Each wall is flat, endless, passes through zero and stands at right angles to its row. A trip goes straight from one point to another. List the walls that it crosses, first one first.
(in the rows, 128 means zero)

Walls:
(1): [101 178  77]
(2): [ 96 114 105]
(3): [123  97  85]
(4): [109  94 122]
Trips:
[169  79 151] to [118 118  97] => 2, 1
[111 132 207] to [ 67 124  63] => 4, 2, 1, 3
[113 116  69] to [169 177 152] => 4, 2, 3
[192 131 192] to [147 126 124] => 3
[ 76 179 136] to [109 162  80] => 3
[138 126  95] to [122 107 123] => 1
[147 154 104] to [111 138 101] => 2, 4

Walls:
(1): [131 130 144  83  79  98 103 187  83 105  93]
(2): [ 72  86 138 109 143 129 164 142 147 123 164]
(3): [135 132 155  89 132 135 112 149 168 109 163]
Trips:
[118 100  50 120 149 155 128 116 169 116 112] to [ 75 164 145 183 123 147 129 121 180 104 134] => 3
[155 151  87  87 162 153 149 137 186 120 151] to [117  83  58 123  61 125 102 147  73 107 103] => 1, 2, 3
[113 101 101 103 118 113 153 116 129  61 120] to [109 148 145  81 139  99 107 170 104  90 128] => none
[161 141  92  81 104 114 119 117  98  53 154] to [ 85 147  61 159 129 109 144  93  64 102 163] => 3, 1, 2
[156 142 173 177  76 173 147 144 143 155 148] to [154 145 106 165 132 183 158 111 139 121 140] => 3
[104 136 135 141 140 147  92 131  93 114 119] to [ 89 101  62 169 110  66 102 102 124 163 134] => 1, 2
[118 121  74 128 137 152 109 122 139 161  92] to [115 102 129  89 126  92  74 136 103 126  56] => 1

Walls:
(1): [201 105 155 141 126 137 146 144 133 181 141 140 116 142 142 158 135 138
  97 124]
(2): [ 31  99 134 150 167 108 111 185 166 100 100  85 101 128 103  91  64 155
 121 122]
(3): [180 112 128  73  75 136 155 154 110 118  97 134 141 136 143 137 194 136
 120 112]
(4): [179 173 115 158 144 108  97 124 165 159 147 162 120 111 122 117 118  98
 122 183]
(5): [165 135 108  45 153 140 105  91  71  46 129  89 120  82 109 161 111 153
 125 115]
(6): [162 131  98 182  85 191  95  97  78 117 140 116 105 180 108 136 129  98
 112 147]
Trips:
[150 138 112 129  80 103 108 123  82 165 106 187 199 169 115 140 121 119
  73 139] to [171  80 116 155 124 139 101 168 150  98 154 158 194 149 123 141 144 138
 157 192] => none
[102 143 154 101 129  48  64 148 115 110 184 124 138 110  96 131 112 198
 178 199] to [117 118 185 183 138 113  84 120 139  88 175 111 121 217 162 156 126 121
 122  88] => 5, 6, 4, 1
[136 133 183 111 101 183 126 139  97 107 164 106 142 160 140 171 161 164
 101 139] to [164 126 126 114  87 160 110  79 108 117  83 113 115 156 147 165 128  80
 102 108] => none

Walls:
(1): [117 186 156  98 187  92 103 131 152 132 106 107  88  93 165 172  78 100
 118 148 117 101 104 187 139 149 183 133 109  93 147  99 137 125 138 151
 152 108 125 121 141 143 164 172 123 156 154  18]
(2): [ 97 129 169 119 109 134  91 163 132 184 101 168 124  93  99 145 122 148
 145 182 119 174 117 146 225 109 144 123 125 100  90 129 148  98  68 142
  87 123 122  80 141 144 107 161 125 108 148 130]
(3): [133 130 122 111 136 102 101  83 119 143 108 173 151 102  73 170 133 169
 119 112 124 121 104 152  77 174  78 183 164 145  95 131 106 136 121 110
 143 143 105 134 118  85 112 144 170 158 123  93]
(4): [147 158 134 159 177  80  77 100 132 121  56 131 126 154 131  93 145 128
  97 166 122 122 131 179 109 116 172 123 158 157 208 123 167 130  96 138
 121 157 109  76 107 146 100 120 129 107 144 119]
(5): [111 161 105 119 110 132 188 119 153  95 116 206 132 128  73  83 163 176
 141 120 138 196 126 130 157 163 155 163 156 136 172 119 156 195 106 172
 105 170 106 131 104 111 142 139  59 102 158 120]
(6): [176 104 141 160 175 179 123 154 162 156 114  78 140 140 139 119  71 112
 159 119 146  92 136  60  94 132 147 104 124 178 146 138 154 121 151 118
 133 144 149 135 133 130 109 142 120 113 175 161]
(7): [183 133  97 112 142 152 163  89 143 134 107 127 148  66 149 109  68 162
 189  85  91 120 127 107 147 118 151 112 160 140 114 129 114 125 131 160
 139 149 134 113 156 159 149 101 163 142 106 161]
Trips:
[107  73 106 108 132 122 125 153 141 148 150 117 155 134 146 155 113 137
 155 199  59 120 129 141 144 150 143 173 138 135 135 139 156 141 110 148
 156 142 129  87 124 125 149 142  70 159 149  81] to [101 142  85 126  96 120 138 164 176 149 159 125 105 139 149 112 126 164
 130 134 120 157 147 176  87 111 119 159 109 110 173 146  47 155 121  96
 132 145 145  49  41 128 114  88 129 132 106 149] => 1, 2, 3
[122 147 119  90 164  99  97 163 165 103 169 126  97 135 112  99 119  71
 171 138 162 144 158 157 169 108 134 138 110 161 132 104 164 116 111 156
 181 134 143 156  90 187 153 100 106 135 155 182] to [129 161 175 101 129 142 128 166  96 226 158 156 140 112 192 102 144  92
 149 120 100  94 116 161  85  80 144 160 107 142 152 128 130 113 148  66
  90  83 106 162 142 108 146  82  96 176 101  67] => 5, 2, 4, 6
[130  96 149 133 192 111  62 164  91 128  62 197  95  96 156 151 113 149
 173  86 177 120 175 118  82  81 120 151 115 109 163  87 141 133 146 117
 113 157 176 137  74 170 119 105 125 150 166 106] to [120  90 129 216 176 143 126 130 154 106 180 158 103  94  89 127 120 188
 129 111 122 145 155 161 142 123 160  87 172 217 152 114  90 132 150 114
 170 128 109  96 106 127 139  99 105 106  95 121] => 7, 5, 1
[138 111  78  67 116 117  89 204 147 150 140 128 107 105 120 118 114 124
 130  68 118 109  72 131  82 137 117 149 189  85 111 113 157 140 171 105
 162  71 128  86 115 163  97 123  71 104  91 122] to [123 131  79 144 151 122 110 116 108 131 107 102 163 109 130 117  97 129
 105 130  59 160 108 126 116 157 112 196  89 195 108 133  62  87  44 125
 116 203 101 110 162 155  94 104  65 108 123  93] => 4, 2, 5, 1

Walls:
(1): [137 136 104 120 116 156  98 125 111 104  58 145 109 100 170 100 151 125
 100 122 118 114 108 129 146 140 109 179 124 169 132 100 106  90  84 132
 114 135 135 127 165 143 135 157 111  93 148 128]
(2): [121 172  99 119 105 134 139  89  97  76 138  78 139 173 161 164  94 138
 101 128 124 143  92 115 143 152 147 187 176  85 117 111  84  98 109 143
 141 128 127 157 128 114 111 126 112 115 141  92]
(3): [163 120 151  88 113 143 134  80 168  68 125 108 171 141 122 114 126  82
  93 131 167 156 108 168 152 152 149 120 125 141 149 125 100 114 167  82
 115 174 187 153 147 102 143  85 166  68 120 125]
(4): [113 111 116 108 101 181 100 177 175 149 213 136 176 143  94  89 141 170
  81 153  96  95 152 102 107  56 153  85 112  91 139 145 110 156  88 114
 185  76  66 142 138 191  94 157 110 116 153 131]
(5): [157 151 152 159 153 159 132  64 159 166 136  81 124 139 129 112 151 173
 143 164 131  79 117 106 102 157 127 117 109 152 114 143 174 115  67 153
 217  50  78 158 156 126 166 139 143  64  94 104]
(6): [104 103 166 103 108 130 119 115 138 117 152 109 157 154 145 178 121 165
 117 113 166 126 117 137 108 125 129  68 171 158 189  97  84 145 150 125
 120 127 108 135 195  78 116 137 105 163  98 109]
Trips:
[166 147 101 163 159 168 136 125 128 162 141 147 187 163 142 134 147 136
  74 119 106  94 128 156 117 169  90 131 111 160 137  92 139 186 158 141
 129 104 154 122 113 117 110 106 155  85  67 150] to [ 91 127 116 116 118 116 135 115 173  80  98 156  86 152 108 186 125  72
 133 140 135 195 132  95 152 172 152 126 181 158 134 150 146 145 188 132
 137  73  92 140 140 133 132  71 130 172 128 137] => 4, 2, 5
[ 73 131 143 157 113 156 172 165 103  72 119 158 198 125  89 171 196 134
 129  75 148 135  84 112 119 131 193 107 123 121 171 157 113 193 111  87
 110  95 187 154 141 101  87 191 169 170 128 109] to [ 88 124  94 142 136 128 141  98 123 103 127 125 191 134 182 167 126 119
 153 136 173  81 138 132 149 157  79  88 129 105 114 120 140 134 119 107
 139 122 150  96 157 152 139 112 150 149 116 138] => 4, 5
[133  77 159 116 116 125 104 111 112 133 128 133 134 133 157  94 135 117
 133 122 100 106 105 126 147 121 121 150  98 116 115 132  78 135 104  81
 107 109 160 108 116  83 140 138 106 112 155 161] to [140 149 136  55 156 134 115 123 118 141 126 149  59 123 145 168  98 158
 180 166 134 107  64 170 118 181 128 182 148  67  97 137 147 121  51  91
 157 101 173 124 160  82 162 156 150 122 185 102] => 2, 5, 3
[111  69 130 111 157 117  92 143 101 163 139 163 109 119 132 168 147 207
 137 166  69 123 162 123 105 146 181  92 173  86 133 158 115  93 173 208
 121  77 113 121 135 128 119 131 120 159 121 208] to [127 130 139  89 106 142 156 127 178 123 165 133  98  71 168 187 128 177
 104  91 161 171 123 138  95 126 147 160 110 168 157 177 199 110 140 130
 103 100 156 112 109 132 159 142 118 129  99 125] => 5, 4, 3
[ 77 156 126 115 147 161 127 195 161 131 115  97  65 112 140 138 103  89
  76  51 141 106 130 134 121 165  56  77 118  84 133 143 168  95 119 220
 103 100 106 135 181 172 165  87 161 144 138 131] to [ 95 143 129 124 148 164 119 163 205 131 132  87 122 135 103 159 151 122
 118 173 165 149 151 102 159  65 120 137 134 112 154  80  86 150 130 158
 111 111 137  51  76 125 134  86 148 110  95 115] => 4, 1, 6, 5, 3
[150 145 115 142 143 111 125  49  91  93  84 158 125 180 147 128 166  73
 157 157 113 150  93 149 116 123  86 147 182 104 107 137 118 111 121  39
 121  66 147 116 116 138 145 144 124 133 135 105] to [ 97 137 103 120 157 159 161 192 156 129  82 166 110 138 104 159 186  93
 155 150 115  84 196 177  72 146  93 157 114 112 109  91  85  68 128 170
 175 126 145 109 156 128 160  92 155 191 131 172] => 5, 3, 2
[ 97 122 148 174 146 174 148 103 166  85  93 123 111 159 123  99 146 170
 148 141 118 153 134 125 109 150  95  88  95 138 153 121 119 170 112  87
 109 199 174 140 138 114 168 151 166 128  94  84] to [112 163 183 133 190 197  66 160  82 158 109 120 117 125 206  91 127 106
 104 125 141 139 109  88  98 158 157 127 129 111 189 132 145  68  61  75
  84 179 160 116 101 112 180 140 164  95 152 129] => 6, 2

Walls:
(1): [134 136  74  93 130 151 108 144 130 145 101 104 104 136 103 103 132 108
  93 113  99  93 177 128 120 157 123 149 106  94 104  58 151 160 161 106
 125  97 104 156 121 114 124 134 168 127 160  98]
(2): [160 151 195 162 158 116 131 110 151 157 117 138 116 186 132 151  83 183
 101  41 198  96 170  87  92 119 164 147  73 141  98  61 128 111 159 115
  68  68 100 128 157  76 163 114 198 123  88 179]
(3): [100 127 114 110  83 185 172  76 119 139 152 139 109 152 161 154 110 129
 157 175 162  78 155 129 104 137 109  86 110 176 153  89 136 115 116 183
  99  92 130 185 125 130  81 169 106 153 195 120]
(4): [138 102 169 117 151  88 112 150 104 146 137 197 159  97 140 158  94  95
 197 116 120  99 148 137 159 182 115 121 116 135 158 145 179 162  83 158
 175 181  98 121 105  87 104 122 149 165 134 210]
(5): [ 93 101 156 121 144 181 109 137  87 101 150  94 104 121 142 109 164 104
 103 183 144  78 153 140  83 137 178 141 142  88 115  77 139  60  99 147
 109 105 150 134 182 136  62 133 106 179  74  89]
(6): [ 73 201 117 154  88 102  84 106 146  70 133  96 128 142  96 100 110 127
 117  82 112  62 148 175 155 117 165 116  96 163 126 138 156  61 208 100
 158 148  99 148 119  97 111  68 137 124  95 141]
Trips:
[140 143 205  89 143  79 107 114 172 115 127 145 112 132 191 158 140  94
 212 105 168 136 122 106 160 177 147 127 119 192 115 123 131  91 122 103
  97 173 111  98  94 203  94 163  83 153 143 116] to [108  59 119 171 111 126 148 140  87 153 116 106 126 159 146 128 102 141
 132 150  81 102 150 135 131 150 123 167  90 161 122 146 122 159 139 169
 179  96 118 111 125 128 150  56  97 125  96 130] => 6, 3
[105 197 100 138  82  87 128 112 172  99 124 165 119 167 172 180 100 124
 101  96 135 150  97  87  65 100  89  93 137 122  79 122  64 114 139 133
 109 173 132 128 147 134 149 110 158  89 155  78] to [128 136 103 149  98 131 115 144 145 119 102  72 136 144 152 121  81 190
 130 150  87 129 161 112 102  88 137 128 144 151 122  86 134 120 142 118
 149 159 110 103 111 105 170 142  94 127  99 141] => 3, 1
[110 115 101 150 150  96 127 122  91 172 138 152 137 129 159 144 105 114
 159  97 151 126 159 137 200 162 119  49 166 136 104 131  83 176 110  87
 196 164  90 109 133 100 103 143 109 134 159 179] to [153 158 188 147 149 124 135 145  98  64 136 145 129 145 101 138 119 146
 137  87 129 149 148 161 116 137 153  91 146 118 138  72 149 170 138  88
  70  85 130 129 159 104  83 163 131 138 155  70] => 3, 2, 1, 5, 4
[129 156 122 143  95 132  80 151 108  77 115 126 170 105 175 145 160 184
 114 146 158 168  96  92  19 100 141  96  99 160 159 117 132 182  68 114
 187  90 153  51 135  86 133 136 156 127 112 131] to [132  62  51 124 155 108 139 169 134 153  70 124 163 173 160 127 141 161
  84 167 152 137  51 120 122 123 144 119 117 125 116 139 166 135  98 135
 107 164 135 111 138 156 134 164 161  81 140 162] => 5, 2
[116 149  77 138 110  65 154 150 132 152 114 104 122 121 155 145 167 170
 141 108 114 122 132 180 127 135 133 114 140 142 104  91 127 127  91  81
 100 128 102  86 113 102  70 108 105 107 194 105] to [ 99  98 121 147 150  72  86 182 100  71 154 119 106 171 128 130 137  92
 138 157 113 173  89 146 133  90 112  89 143 132  82 144 141 167 159 143
 180 111 125 124 172 172 144  65 110 124 139  97] => 3, 1
[113 171 106 124 155 118 136 178 142 162 130 130  75 167 127 110 102 104
 100  79  79  84 156  91 170 159 117  98 139 132 146  87  89 102 140 124
 113 171 186 131 134 126 121 158 192 101 201 155] to [140 128 114 110 163 149 152 140 103 105 141 141 141 110 164 136 125  97
 154 180 113 147 175 101 151 171 108 142 102 118 155 153 130 202  86 100
  68 129  90  72 109  48 100 143 159 120 187  47] => 6, 2
[172  97 171 106 163 126 150 170 130 137 114 106 162 168  87 104  97 119
  90 127 117 117 113  92  76 136 139 160 145 107 126 128 121  83 124 116
 131  65 136 153 124 111  79 156 155 171 168 137] to [146 116 176 124 144 122 124 110 202 159 168 116 126 141 189 180  68 172
 215 172 167 126  78 157  91 109 130 130 134 152 139 179 121  82  60 150
  81  97 156  84 156 154  97 165 147 130 153 138] => 1, 4

Walls:
(1): [140 142 137 159 100  92 133 123 151 118 135  82 120 122 139 148 135  72
 167  98  97 162 176 138 138 128 133 150 147 130  93 144 153 177  67 168
  82 134 106 109 113 138 107 119 107  88 153 172]
(2): [116 167  88 198 112 116 125 167 183 175 109 120 128 126 149 154 126 106
 163 156 140 100 118  97 111 185 130 141  99 157 159 106 115 173 130 110
 195 113 113 125 141 119 125  98 118  74 120 157]
(3): [132  86 138 142 119  74  87 112 118 103 116  77 134  96 120 146 120 104
  94 125 153 135 144 171  84 158 150  78 159 148  97  31 105 116  96 165
  62  75 155 131 183 119 128 152 122 163 167 176]
(4): [144 145 126 117 103 129 156 109  49 116 118 151 126 120 129 148 158 123
 115 116  87  87 132 118  83 161 168 109 133  50 127 165 128 171 102  59
 187 120 117 167 162 119  92 195 120 148 132  89]
(5): [125 106 130 181 131  98 170  93  95  84 160 126  83 114 131  84 107 118
 135  89 173 106 121  99 142  79 160 180 152 178  93 125 113 140  97 235
 155  72 155 166 164 100 168 157 136 134 101 146]
(6): [145  91 105  75 157 188 111 141 126  86 112 124 166  83 126  92  76 133
 137 142  95 164  77 115 135 137 114 106  97 101 113 125 128  87 125 198
 163 144 102 132  93  67  68 104  77  70 119  86]
(7): [120 184 121 146 139 106 171  81 190 167 113 127 124 173 150 143 141 142
 162  75 135 152 126 181 159 147 114 155 143 162 133 117 104 146 119  81
 111  87 174 131 134  79 104 144 108  99 108 108]
(8): [135 156 153 124 141 112 138  72 165 112 153 130 165 106 113 120 122  77
 139 135  96 138 116 111 143 168 137 161 124 112 169 142 117 155 117 120
  87  93 164 124 150 105 134  73 123 108  87  75]
(9): [142 140 109  95 100 130 177 126  94 160 153 162 109  76 115 142  74 122
 183  98  81 153 130 145 113 148 123 144 162 133  77  48 102 113 198 137
 111 168 171 156  68 108  97 117 141 127 126 125]
(10): [151 118 169 104 113 121  59 119 113 142 114 135 122  54  69 142 132 158
  97 141 110  97  99  93 138 111 141 182 167 108 171 146 118 164 150  79
 141 107 173 141 119 122 134 153 122 105 111 148]
Trips:
[105 133 134 132 173 124  84  96 202 115 140  90 141  95 115  43 156  40
 150 142 183 166 110 203 100 103 160 164  77 108 179  45 164 150 107 118
 150 123 127 106 110  90 151 145 128 127  78  83] to [ 94 154 105 126 137 126 130 170  76 156 122 129 172  93 145 108 217 145
  89 166 129 187  71 118 113 138  87 172  68 114  92 125 130  68 176 135
 110 109 131 142 156  63 133  54 181 145 151 106] => 1, 5, 7, 3, 9, 2
[109 168 152 109 136 149  78 118 124 107  96 103 180 138 124  67 102  99
 155 138  83 137 172 111 113 155 160 108 142 118 100 172 163 169  99 148
 172 129 137  33 158 114 157  57 147 117  90 127] to [ 72 193 100 141  94 147  92 125 170  67 125 115  80 143 114 140  71 136
 155  97 126 125  69 145 112 188 104 160 108 119 150 109 119 145 137 113
  95 111 100  96 148  93 141 152 170 181 110 130] => 7, 3, 6, 1, 9
[178 148 161 115 137 162  88 149 109  32 140 163 146  99 142 138 103 154
 128 155 121 114 166 127 184 145  90 141 174 141 163 102 120 166 171 117
 118 166 153  72 129 159 148 169  96 124 103 120] to [139 162 147 170 132 101  73 136  19 131  80 130 109 151 146 111 112 162
 128 212 105 149  77 123 110  87 146 138  92 169 155 108 119  81 111  51
  81 192 115 103 113  65  99  90 137 100 124 119] => 8, 2

Walls:
(1): [159  66  48 169 115 113 146 168 116  81 107 111 122  57  84 113 155  93
 122 124 152 150  56 181 138 143 152 150 159 140 109 193 187 156 140 101
 104 127 157 137 129 173 118 100  58 124  94 140]
(2): [114 168 127 133 129 135 100 154 149 124  77 167  99 150 114 179 126 117
 100 108 118 148 138 162 154 103 119  75 151 145 163 138 168 173 128 101
 104 187 134 182  67  77 104 165 149 117  89 119]
(3): [ 52 126 175 191 157 100 136 119 122 144 171 140 167 182 195 157 121  82
 143 131 111 117 150 100 135 165 108 108 170 116 166 122 185 174 156 112
 128 117 123 107 139  94  82  91 137 128 106  87]
(4): [133 205 101 125 127 174 126 121 131 132 108 102 175 110 177 136 209  71
 133  81  79 112 141 135 121 155 135  76  95 135 118 164 154  93  37 117
 160 120 105 114  77 135 108 130  37 121 188 113]
(5): [144 136 140 135 171 109  78 171 123 175 162 157 129 162 118  84 157 170
 117 120 160 150 102  78 130 108 190 112 166 201 102 100 149 116 112 180
 170 151 150 132  98  98 155 130 158 175  92 149]
(6): [127  51 160  54  99 120  46 143 107 151 142 144 154 125 178 176  44 165
 122 130 125 130 107 120 105 132  82 133 120 171 156 117 125 147 149 165
 127 114 159 141 131 169 159 104  76  91 155  54]
(7): [171  97  94 126 127 154 119 142  93 145  77  77 178 151 143 141  82 145
 147 143 159 179 112 163 150 135 132 181  78 115 115  88 136 132 160 105
 157 140  96 124 128 165 166 154 133 155  98 152]
(8): [137  86 106 142  93 147  64  73 168  89  85 130  93 127 146 140  99 168
  62 161 152 129 188  93 124 111 107 115 139 126 181 126 142 139 120  95
 125 153 144 136 140 115 179  69 126 108 117 128]
(9): [117 127 113 167 101  52 108 144 133  88 143 121 118 123 127 141 147 175
 121  97 123 164 151 168 113 151 183 210  92 136  80  64 106 124 129 136
 118 121  90 148 149 202 165 141 107 156  98 147]
(10): [116  94 130 158 138 110 115 121 111  84  89 116 189 159 159 161  99 204
  64 147 132 134 126 116  99 107  92 147 139 124 141 132  69  83 104 157
 136 117  99 119  92 127 103 134  69 180 154 135]
(11): [138 122 103 125 109 141 154 128 131  85 104  99 150 182 152  75  98  72
  84 132 182 149 147 143 151 152 179 106 128 124 129 127  80 121 129 114
 149 134 108 101 161 125  98  72 115 125  98 145]
(12): [154 153 149 124 110 118 204 163  97 147 145 104 173  56 124 111 178 141
 136 109  88 172  92 103 157  85  85 150  93 123  86  48 158 132 134 162
 127 113 149 174 119 135 112 134 192 135 126 111]
Trips:
[113 105  92  89 124 127  93 118 163  85  70 150 146 172  72 165 124 150
 152 151  86  67 144  99  69  93 159 153 138 139 149 166  71 108 120 152
  95 155 182 163 118 174 116 148 119 140 140 132] to [101 158 139 152 137  72 182  78 111 186 151  71 144 131 175  97 150 165
  82 167 152 127 129 113 156 122  85 174 154 176 121 113 125 113  59  74
 116 143 135 124 153 108 166 164 100 146 138 169] => 2, 5, 6, 4, 12, 7, 3
[127 151  74 112 170  81 146 100  96  94 104 170 138  70 121 150 146 165
 159 159  72 169 150 162 169 105  85 126 152 124 128 140 153 183  64 193
  92  96 168 123 178 118 159  83 171 146  52 198] to [138 149 143 103 125 108 161 104 133 114 144 150 157  89 136 141 119 147
 121  77 135 137 177 111  73 133  95 125 115 111 103  99 147 169  79  85
 148 100 160 125 123 132 140 115 106 139 205 177] => 5, 2, 4, 10, 1, 6
